Each row of a before or after table is a point. One or more steps were done to the points. Then noise was added and the rows were shuffled. The steps act on columns, c1 being the first. What was done? A step turns or swaps two columns, mirrors them in a line or flattens them onto one, adds a multiple of one to another, or multiplies or shifts one. Angles are multiples of 10 degrees, from the lower column toward the higher: turns from -170 to 170, lines from 10 to 170 but not 90. Use the fewest steps. Two steps may share a column if one is a turn and the other turns, adds or multiplies; they go together, in the order done. Otherwise the lowest column goes first.

Before:
-2.3	0.7	-4.3
-8.7	-1.2	-6.2
-15.5	2.7	1.6
4.2	-2.8	0.5
3.7	-1.9	1.6
1.1	0.3	-2.8
1.3	-2.6	2.2
3.3	1.6	-0.4
-5.3	-1.4	2.1
3.0	0.8	0.2
0.9	-3.0	2.1
3.0	1.3	-0.4
2.6	-1.4	-9.9
After:
6.1	-0.6	7.4
-1.7	0.6	-7.3
6.2	0.5	4.7
6.7	0.3	4.6
-30.4	0.5	-23.7
5.9	0.5	5.2
7.7	-1.4	7.0
11.5	-0.5	-3.7
3.8	0.0	-0.4
0.9	-0.8	4.3
-12.5	-0.8	-18.8
-11.5	-1.0	-6.5
0.3	-1.2	2.8
Steps: multiply c1 by 2.5; turn c1 and c3 by 40 degrees; multiply c2 by 0.4

Before, 12 rows:
11.2	8.9	0.6	-1.1	-1.2	-6.2	1.6	-1.6	6.1
-3.4	-2.4	-1.7	-2.0	-2.5	6.0	-1.4	-3.4	6.4
3.9	6.4	2.9	0.1	4.3	-7.7	2.3	-0.5	-0.9
1.5	-2.9	-1.8	-5.3	-8.3	0.8	1.7	2.0	3.1
0.3	-2.8	-8.6	0.1	2.2	4.6	-7.4	-7.5	-2.9
2.5	1.1	0.3	-8.8	-2.3	2.0	2.7	-7.6	4.7
6.6	6.0	-2.3	1.2	-5.3	-6.2	4.8	-3.9	2.1
7.3	1.1	-1.2	4.4	2.2	-4.8	9.1	-0.1	2.7
-0.7	-3.8	-10.8	-5.4	2.9	2.1	-1.5	-3.1	1.2
-3.3	-0.8	-2.8	-5.3	-3.4	-2.1	0.5	-7.4	4.8
3.0	7.9	-5.5	3.8	2.9	-4.4	4.7	2.3	2.8
-2.0	-6.2	-5.7	-2.1	4.1	-1.3	-6.8	-6.2	4.9
After:
-1.2	-22.5	-3.2	-0.2	-0.9	8.1	-1.4	-0.8	1.4
-1.9	20.2	-7.5	-5.0	5.7	0.0	4.6	1.3	-1.7
-8.0	-20.9	-4.9	-1.3	6.1	9.8	-4.2	-2.6	-3.2
-2.5	1.0	-5.6	-7.8	2.7	-0.7	8.5	-7.7	-2.2
-5.5	-6.3	-7.2	4.0	-1.3	6.7	-15.2	-0.2	4.1
-4.4	-7.4	-8.9	1.8	8.3	7.7	-7.2	-4.6	0.8
4.2	7.2	-8.5	-5.6	2.8	1.9	4.5	-7.2	-3.1
1.8	9.9	-7.4	-2.0	0.5	-7.0	0.5	-3.0	-5.8
-2.0	4.6	-14.5	0.5	-3.4	-3.7	7.7	-7.8	-2.5
0.7	5.0	-16.4	-4.9	-4.7	-1.8	8.3	-3.3	-1.7
-1.6	-24.5	-11.8	4.1	1.7	5.3	-11.2	2.3	1.2
1.6	10.8	-12.0	-1.6	-6.9	1.8	4.9	-6.0	-7.6
Steps: turn c1 and c6 by 160 degrees; turn c2 and c5 by 150 degrees; multiply c2 by 3; shift c3 by -6.0; turn c7 and c9 by 140 degrees; add -1.5 times c4 to c7
